Rows are points. Each copy is the shape, with its points in the same order, turned, moved and blurred by noise. Is it also mirrored, or only turned?

Shape, 9 rows:
[[-47   9  -5]
 [ 32 -38  11]
 [ 21 -11  41]
 [  2  13   7]
 [-17  33  22]
 [ 14 -28 -29]
 [ 26 -31 -33]
 [ 52 -20  44]
 [  0  20  15]]
Copy 1:
[[  9 -42 -34]
 [ -5  45  -9]
 [-38  24 -11]
 [-12 -11   2]
 [-28 -37  -7]
 [ 35  21  -2]
 [ 35  31   6]
 [-44  48   5]
 [-22 -19   0]]
Copy 1 is: mirrored
Copy 2, 9 rows:
[[ 33 -16  28]
 [-50  -2 -12]
 [-29  31  -5]
 [  8   5 -11]
 [ 33  23   0]
 [-25 -40 -14]
 [-32 -42 -25]
 [-53  38 -27]
 [ 15  14  -9]]
Copy 2 is: mirrored

Shape:
[[ 60   8  -3   3]
 [ -1  23  -5  -4]
 [  5  13   4   9]
 [  8   7  41   6]
 [ 13  -8 -12   7]
 [  1  -5  -8  13]
 [ -1  -9  -5  -3]
 [  6   0  -3   6]
 [  9   4  28   5]
 [  2  -2   2   5]]
Copy 1 (10 x 4):
[[-24 -15   5 -55]
 [-19   3 -16   0]
 [ -6   9  -9 -10]
 [ 26   2 -25 -23]
 [-10  -3  16 -11]
 [ -5   7  13  -4]
 [ -2  -8   7   4]
 [ -6   1   3  -8]
 [ 16  -1 -16 -19]
 [  0   1   2  -5]]
Copy 1 is: mirrored
Copy 2:
[[-16 -28  48 -14]
 [  1  13  10   2]
 [  9  -2  10   7]
 [ 39 -11  11 -18]
 [-12 -20   3   3]
 [ -3 -14  -2  13]
 [ -5 -10  -9  -4]
 [  0  -9   5   1]
 [ 25 -11  10 -12]
 [  3  -8   0   1]]
Copy 2 is: mirrored

Shape (9 x 6):
[[-25  -9 -21   5   6 -23]
 [-34  -4   8  11  13  20]
 [  3  -4 -35   3  22  18]
 [-51   1  -7  -7   8  14]
 [ 31  16   7 -14  13  11]
 [ 29  -3 -14   3  21  14]
 [ 34 -27   8   2  19 -23]
 [-18  22   9  19   5   9]
 [-29   2 -27   8 -60  17]]
Copy 1, 9 rows:
[[  2  30 -23 -11   7   2]
 [-28 -14 -24   2  18  -2]
 [ -4  14   5   8  20 -33]
 [ -5 -10 -47   2  18  -8]
 [  9 -21  36  -6   2  -6]
 [ -1   5  33   2  15 -14]
 [ -1  20  42 -11  18  26]
 [-27 -13 -13 -11 -11 -10]
 [  3   5 -41  46 -34  -5]]
Copy 1 is: mirrored
Copy 2:
[[  1 -33  18   4  -4  11]
 [-22   5  40  -7 -21  -2]
 [-24  -4  -4  -7 -32  23]
 [-27  -4  45   4   0  20]
 [  3  22 -15 -38  -6   4]
 [ -5   7 -19 -24 -31   8]
 [ 43  -2 -14 -13 -22  -2]
 [-22 -10  25 -25 -10 -17]
 [-47  -9   1  29  28 -20]]
Copy 2 is: mirrored
Copy 3:
[[  6  -6  29  -4   9 -21]
 [-30 -24  21 -19   0  10]
 [-13  11  30   8  26  22]
 [-34  -2  26 -27  -7  -9]
 [ 10   3 -18 -15  29  38]
 [  7   0  10   4  33  38]
 [ 47 -22  12  -4  25  25]
 [-30 -24  -5 -11  14   2]
 [-21  11  -6  29 -44 -12]]
Copy 3 is: mirrored
